Every row gives one point. Before rounding, the points of a table are all equally far from one centre. They may lie mostly on one side of it. Write the centre, to within rounding.

Points (5 x 2):
[[ 28 -31]
 [ 12 -25]
 [ 16 -28]
 [ 32 -31]
 [ 66  46]]
Centre: [34 14]

Points, 11 rows:
[[ 36  24 -12 -59]
 [-18  12   5  -8]
 [ -9  -8   6 -77]
 [  7  -8 -64 -21]
 [  3 -39 -24 -76]
 [-10  30  -1 -22]
 [ 14  27 -17 -68]
 [ 38  20 -23 -63]
 [ 54 -16 -37 -43]
 [ 28  17 -38  -5]
 [  7 -51 -40 -17]]
Centre: [  9 -11 -16 -36]

Points, 14 rows:
[[-15  14  -5  42  16 -21  75 -25 -19]
 [ 73 -11 -31  -2 -23 -13  47 -18  27]
 [ 16  21 -49  39   8  25  25 -24  35]
 [ 62  27 -33  82 -15 -11  69  -9  18]
 [ 24   9  -3  56   7  13  80  30  35]
 [  8  15 -20  70 -30  31  62 -10   8]
 [ 24   5 -39  83   2  29  39   1 -11]
 [ -8  12 -27  22 -13  12  89  -3   9]
 [ 22  25 -12  56  13 -15  13  29  27]
 [  7  -9 -53  27 -10   2  31  -7  38]
 [ 14  -9 -53  21 -11  27  43  -2 -25]
 [ 46  11  -7  26  22  -2  44 -51  52]
 [ 13 -14 -52  50  31  14  77  -5  -1]
 [-10  13 -18  57   2  24  83 -10   1]]
Centre: [ 37   6 -12  36   3  -4  49 -11   3]

Points (20 x 14):
[[-24  -7  18  13 -72  -6 -70  10 -47  -3  -5  13  43 -23]
 [  9  19   8  28 -49  -9 -55  17   8 -32 -38  37  58 -10]
 [-20  -2  -3  66 -90   3 -31  -9  14   4   0   6  50  17]
 [ -5  26  -6  14 -89   9 -76   5  -6  -3  37  21  26  -2]
 [-33   2 -30  57 -64   5 -56  -4   1   6 -13  19  69  -9]
 [ 35  41 -25  60 -21 -32 -46 -44 -17 -14  12  -2  63 -31]
 [ -6  40  39  50 -37 -26 -40 -40 -13  27 -31  21  73 -34]
 [-17  23  -2  34 -55  -9 -69  15 -46 -37  13   4  24   5]
 [-17  11 -28  89 -14 -20 -21 -28 -11 -10 -30  26  27 -39]
 [-17  23   3  45 -66 -27 -64 -17 -17  60  -3  20  52 -43]
 [-25  35  -8  67 -44 -11 -88 -29  15 -10   2  32  30 -35]
 [-41 -11 -14  26 -21  32 -31 -21 -17 -28 -20  36  67 -15]
 [-22  27  17  11 -66 -18 -53  44  31   6  34   3  37  21]
 [ -9 -22   4  55 -59  -7 -41 -38  -8  28 -41   3  27  27]
 [-41  12   8  54 -39  25   5  43  29 -12  27  32  57 -23]
 [  0 -15  35  24 -55   2 -26 -80  -9  25   5   7  68 -29]
 [ 13 -12 -12  59 -62 -31  -6 -33   5  22 -24   5  67  -2]
 [  1  38   4  17 -45 -12 -22  12   1   8   2 -64  52  -6]
 [-13  -5 -14  21 -76 -40 -46 -10  43   7 -11  22  34 -14]
 [-14  30 -10  33 -25  32 -59 -40  -4 -33 -14   8  64  12]]
Centre: [  3   3  16  33  -8  -1 -31  -6   1  18  23  15  26 -11]
